Every row gives one point. Each copy is the shape, with its points in the same order, turned, moved and blurred by noise. Some copies are also mirrored. Which?

Shape:
-13	7	8
-3	2	8
21	9	-60
-5	-10	-13
-11	0	7
25	-4	5
-19	7	1
22	3	-28
12	-17	-9
Copy 1:
-12	-11	9
-13	-8	-1
19	53	-14
10	-1	-7
-9	-13	4
-20	4	-28
-5	-7	14
-1	31	-18
2	0	-24
Copy 1 is: mirrored
Copy 2:
-5	-15	-13
1	-6	-14
-60	20	31
-4	4	12
4	-13	-5
-9	20	-17
-5	-21	-1
-35	20	10
-7	16	8
Copy 2 is: mirrored
Copy 3, 9 rows:
-18	2	-10
-9	5	-5
45	-17	-47
6	-14	-7
-14	-1	-4
17	19	1
-18	-6	-14
30	1	-25
18	-4	2
Copy 3 is: only turned

Shape:
-40	15	-8	35	34	-15
15	-44	33	14	16	-15
34	-39	-24	-13	-33	-22
-9	16	-4	32	-14	-2
25	26	11	-7	-31	-5
-2	-44	10	-40	-27	-22
-13	3	-32	-28	-34	-7
31	-17	4	-12	4	-3
-28	-6	13	31	7	33
-15	-52	-24	15	-18	-4
36	1	-40	33	-21	2
Copy 1:
-31	52	-5	15	22	26
-14	-9	26	28	-41	0
-4	-40	-16	-28	-18	-25
10	25	5	-3	21	1
13	-15	36	-26	28	-6
-34	-47	3	9	-1	-40
-16	-26	-20	-17	43	-20
-8	-34	13	-3	-8	13
14	19	3	46	22	17
-6	-5	-38	18	-11	-23
33	2	-21	-34	-4	11
Copy 1 is: mirrored
Copy 2, 11 rows:
-1	-44	0	-23	60	1
15	-39	9	26	-15	36
4	29	-33	7	-27	30
11	-24	-15	-26	13	-19
11	18	-3	0	-14	-38
-32	7	-22	39	-20	19
-36	27	-30	-11	7	-7
7	11	11	4	-14	18
-17	-52	10	-34	-3	-3
-15	-21	-41	-18	-9	39
33	21	-20	-45	-6	10
Copy 2 is: mirrored

Shape (15 x 9):
30	10	28	3	18	8	-15	23	-37
26	2	-10	15	-17	22	7	10	3
36	7	2	-23	-13	6	-15	-14	-18
28	-8	8	5	-10	24	-15	15	-2
-21	0	3	20	-11	-25	3	-8	16
0	-14	19	14	7	33	-6	-36	-32
8	9	24	-1	-3	-4	-6	1	-4
-15	-21	-22	4	2	9	1	-13	-2
-10	-20	3	5	-17	33	5	1	1
36	-35	-25	-21	18	7	1	-27	21
-11	3	-15	22	23	-18	14	-25	16
25	-35	-18	4	-26	-18	6	21	14
-19	-4	27	-27	5	-5	12	-23	-30
21	9	-3	21	-5	-10	3	-10	15
-13	-23	16	11	-6	11	22	-7	-13
Copy 1:
-17	22	-60	7	16	5	10	12	-24
7	8	-12	-2	-20	8	6	-23	-33
-15	31	-24	-30	-14	-9	-4	6	-21
3	15	-24	3	-20	21	1	-1	-21
-1	-14	14	13	18	-14	-27	-14	0
2	16	-46	17	-34	-29	-7	6	10
-24	3	-22	-2	1	-4	-9	2	-9
24	8	1	1	-10	-21	4	-9	14
3	9	-10	17	-32	8	4	-18	12
28	1	10	-27	-29	-14	15	37	-15
22	-30	5	4	9	-38	-6	-2	-8
17	24	33	4	3	18	3	4	-23
-34	13	-16	6	1	-42	4	10	24
2	-9	-2	-10	-2	-11	-19	-7	-34
-2	6	-2	35	-12	-21	3	-10	6
Copy 1 is: only turned
Copy 2 (15 x 9):
16	25	-21	30	29	-17	29	14	12
-13	5	-16	-7	15	-7	10	-19	-23
4	-4	-15	29	5	-11	15	-37	13
-7	9	-8	4	39	-5	19	-16	-5
-12	-3	5	-15	-7	11	-26	14	13
-6	-4	-31	-8	5	25	44	-4	30
0	-3	-11	13	15	-7	1	7	17
10	2	-9	-29	-5	20	1	-14	6
-6	-12	-9	-32	18	2	19	-9	0
29	-18	-9	10	16	46	-4	-43	-12
7	3	-24	-10	-16	36	-27	10	3
-2	4	34	-1	12	7	-4	-21	-29
27	-29	-11	2	-14	-3	19	10	41
-18	5	-14	12	4	13	-14	-1	-8
1	-17	-5	-22	-2	12	25	17	7
Copy 2 is: mirrored
Copy 3, 15 rows:
13	-21	2	-23	-20	-36	-10	-16	45
-10	-7	-2	-28	0	4	26	-15	10
-13	11	13	5	-16	-21	3	-39	16
14	-12	3	-27	-1	-6	12	-32	17
-8	-16	-25	10	11	2	-8	16	-16
4	-35	37	20	20	-24	14	-11	22
-1	-11	-6	-2	-3	-7	-15	-9	21
11	-7	15	7	7	-9	17	11	-20
9	-21	22	-12	13	16	14	-7	-4
8	42	12	-7	23	-31	21	-20	-16
-9	3	-19	18	20	-23	15	32	-7
-12	0	-6	-46	1	-9	-2	-13	-35
-4	-7	33	26	-5	-12	-32	10	11
-18	-4	-29	-5	10	-11	16	-10	2
-3	-27	27	-7	20	-3	-7	14	1
Copy 3 is: only turned
Copy 4, 15 rows:
-38	-7	-22	14	-6	-11	31	-10	-39
-5	-28	-11	-7	-15	30	17	9	-11
-13	3	-39	-19	-26	15	12	-19	-21
-22	-10	-15	-7	-21	19	26	14	-16
14	7	23	20	-10	17	-18	1	2
-46	10	-27	-1	23	30	-7	-4	-1
-17	2	4	3	-15	3	5	-13	-13
7	6	-16	5	11	25	-5	21	9
-16	-11	0	-17	5	24	-1	30	5
19	30	-28	-22	-6	48	41	0	7
24	8	5	32	12	27	1	-14	15
28	2	4	-3	-26	33	17	32	-33
-13	24	-13	-19	26	-4	-18	-20	-15
7	-8	5	14	-19	34	12	-15	-5
-14	0	9	-5	25	24	-7	10	-14
Copy 4 is: only turned

Shape, 16 rows:
11	-4	-40	-31	2	19	-4	6	11	4	-11
2	28	11	-36	6	-3	15	-14	21	-13	-13
9	41	20	20	-23	-10	-14	9	5	24	-13
-22	24	-8	-6	5	8	-9	-22	3	-5	1
11	0	-11	-2	-18	-17	-5	-16	13	-19	-4
-9	-13	39	-6	-3	12	-7	-2	11	-21	-8
-4	-2	17	-29	-14	9	16	23	13	23	49
20	-10	-11	16	-17	5	8	29	-15	-6	-34
-33	-3	-9	-14	16	-2	9	-8	-2	12	-19
36	-16	8	4	-32	33	-9	-3	-8	21	-42
34	-14	24	-4	23	9	8	-22	46	-7	-8
16	13	39	-16	-35	41	20	-12	-1	-17	-4
-13	23	19	-11	0	11	-33	-10	-3	21	48
13	10	7	-23	-1	-20	-18	-33	-2	-12	22
-14	1	-19	-31	-8	14	-16	2	18	11	-7
-6	4	13	-23	12	-7	33	45	-14	-6	-10
Copy 1:
22	-2	-4	-16	1	-29	14	-13	-13	-24	13
17	-12	-16	8	-2	15	-20	19	-21	-19	18
-4	39	-33	4	0	26	-3	-4	2	29	-10
-8	-4	2	-2	0	13	1	1	-2	-1	35
-7	-1	-23	10	-19	-11	5	21	5	-10	4
-4	-16	-6	-30	10	18	-22	28	17	3	-7
8	-38	-13	-6	20	11	10	-2	-35	30	-25
15	26	-11	-2	11	-32	-14	1	26	-1	-17
24	-5	18	-2	9	4	10	17	11	6	31
4	43	-9	-47	-8	-32	-18	18	-8	12	-14
3	3	17	-20	-22	24	-11	27	-12	-32	-27
-19	3	-19	-24	24	-9	-47	31	-29	7	-6
-22	-28	-3	-20	-14	28	5	-20	-18	43	12
-14	-27	-17	0	-42	8	-6	12	-8	8	14
20	-11	-11	-21	6	-8	21	-4	-9	-5	20
44	-15	2	16	30	0	-29	-6	10	10	-13
Copy 1 is: only turned
Copy 2:
36	-16	-7	-30	6	-13	39	-6	-7	18	0
16	31	31	-33	0	-25	10	-10	14	25	-3
-37	5	17	-20	-25	-2	5	-38	-15	4	13
-8	5	5	-41	12	-17	10	8	14	-1	3
3	25	-6	-24	-11	-3	16	8	-17	13	-18
-8	6	16	13	1	-32	-5	8	8	19	-21
21	-4	16	4	41	8	-24	-25	-18	18	13
-6	4	-8	19	-18	-13	56	-17	-15	9	4
-3	-5	11	-17	9	-4	27	18	25	24	18
-2	-26	32	10	-28	-23	47	-7	-36	-4	-7
16	6	38	-9	-4	-1	14	-8	12	21	-60
1	19	45	9	15	-51	8	-11	-26	-6	-11
-6	-16	7	-28	18	0	-40	-10	1	-21	8
17	25	8	-30	-13	1	-18	14	0	-10	-9
16	-21	0	-35	8	-19	14	2	-7	28	7
16	24	4	25	11	-13	24	-28	23	29	28
Copy 2 is: only turned
